Each point is reached from the start by the listed moves, each made 0, 1 or 2 times, or once backwards (-1), plus a little noise. Is the number of moves made odd or even? Then give how often each move was made.

Moves:
(1): [30 -9]
(2): [ 9 34]
Start: [-21   4]
Points:
[ 30 -50] -> odd (2, -1)
[-45  45] -> even (-1, 1)
[-24   5] -> even (0, 0)
[31 60] -> odd (1, 2)

Moves:
(1): [11  3  1  4 -2  0 -1  6  0  1 -5  3]
(2): [-2 12 -2 -5 -8  0 -2 -4  6  4  0  5]
(3): [-1 -2 16  6  3  2  4 -2  1 10  5  3]
(4): [-3  2 -3  8 -2 -2 -2  0  5  2  0  0]
(5): [ 1  7  1  3 13  4 -6  9 -1 -3  4 -1]
(6): [ 4 -2 -5  7 -6 23 -5  0 -4 -6  0  7]
(7): [ 0  3 -4  0  2  2 10  5  3 -1 -3 -4]
(8): [-8 -2  5  5 -5  3  4  8 -9  0  2  0]
(9): [-3 -3 -2 -5  2  3 -7  7 11  1  0  2]
Start: [-4 -3 -6  9  5 -1 -2  0  7 -3 -1 -3]
Points:
[ 35  15 -12  17  -2  46 -33   3   4 -12  -7  23] -> odd (2, 1, 0, -1, 1, 2, -1, -1, 0)
[-16 -16 -24  10  17  39  -1  57  -1 -29  -3 -11] -> odd (0, -1, -1, -1, 1, 1, 2, 2, 2)
[-12   3  16  45  23  48  -2  60  17   7  10   8] -> odd (1, 0, 2, 1, 2, 1, 2, 2, 2)
[ -9   9  11  28 -30  29   7   4  26  25   0  22] -> odd (1, 2, 2, 1, -1, 1, 1, 1, 1)
[-36  20   8  14 -11 -22   4  -8  25  24  10   2] -> even (-1, 2, 1, 2, 0, -1, 0, 1, 0)
[  3  25 -13  25 -18  50 -20  15   1  -8   1  22] -> odd (1, 2, 0, 0, 1, 2, 0, 1, 0)
[-18  -2  40  20  32  14  -9  12 -12   8  26   4] -> even (-1, 0, 2, -1, 2, 0, -1, 1, 0)

Moves:
(1): [15  1 -3  0  2  4  2 -2 -3  2  3 -4  0  5 -5 -5  2  1 -2]
(2): [ 7  6  2  1  5  1  1 -2  5  1  1  6  4 -9  3  6 -2  0 -1]
(3): [ 4  1 10  0 -1 -2 -1 -5  8  1 -3  4  0  0  0 -1  0  2  4]
(4): [  4 -10  -4   8   0  -3  -4   4   1  10  -4  14   0   6  -6  -1  -1   0
  -7]
(5): [-1 -4 -2  2  9  0 -4  4  4  0  0  0 -3 -4 -7 -9  1  7  3]
(6): [-2  0  7  3  2  5  0  0 -1  0  2  1  7  2 -1  1 -2  5 -3]
(7): [ -1  -5   0  -6   0  -2   4   5   8   8  -4 -11   6  -2  -3   8   6   3
   1]
(8): [ 9  1  2  2  0  3 -4 10 -4 -2 -1 -5  0 -7 -1  2  0 -1  7]
(9): [  2  -2  -1  -7  -3   4  -1   6   2 -11   1   5   1   1   1   8  -5   1
  -7]
(10): [ -4   1  -4  -7   4   1 -10  -5   4   9  -4  -6  -4   1   7  -2   3   4
  -6]
(11): [-1 -5  2  2  2  2 -5 -2 -1  3 13  0  6 -2  0  5  0  2  6]
(12): [ 5 -3 -3 -9 10  2  3  6  0  1 -5 10  0  0  5  0  3 -6  1]
(13): [  1  -2   4  -4   1 -12   0  -1 -11  -2   1   2   4  -1  -1  -4   0  -1
  -1]
(14): [-3  9 -3  2 -3  1  0  7  1  2  3  4 -3  9 -4  1 -3 -1  1]
(15): [ 2 -2 -5 -3  1 -2  5  2 -1  0  3 -2  1  3 15 -1 -2  9  3]
(16): [ 5  8 -2  3 -1 -6 -5 -5 -8 -4 -1 -1 -1  7  6  8  8  3  8]
(17): [ 5  1 -2  8 -7  0 -1  8  6 -2  7  3 -5  2  6 -3 12 -1  0]
(18): [  4   0   8 -10  -5   4   6  -6  -1   5  -4   6 -10  -1   0   0   9  14
   0]
Start: [-9 -1  3  1 -5  1 -5 -4 -6  1  6 -1  7  1  0 -2 -9  7 -6]
Points:
[-26 -15  44 -21  -1  11   8   3 -18 -28  35  17  20 -33 -18   1 -18  54
 -16] -> even (-1, 1, -1, -1, 2, 2, 0, 0, 2, -1, 1, -1, 2, 0, 0, -1, 0, 2)
[ 37  10  25  11 -21 -17  16  16  -4  24  -2  54  14  23 -16   8   1  13
 -25] -> odd (1, 2, 1, 2, -1, 1, 1, 0, 0, -1, -1, 0, 2, 2, 0, 0, 1, 1)
[ 49   2  44 -13 -38   3  20 -13   8  -5  60  45  11   7  15  11   4  41
 -16] -> odd (2, 2, 2, 0, -1, 0, 0, -1, 2, -1, 2, -1, 2, 1, 1, -1, 2, 2)
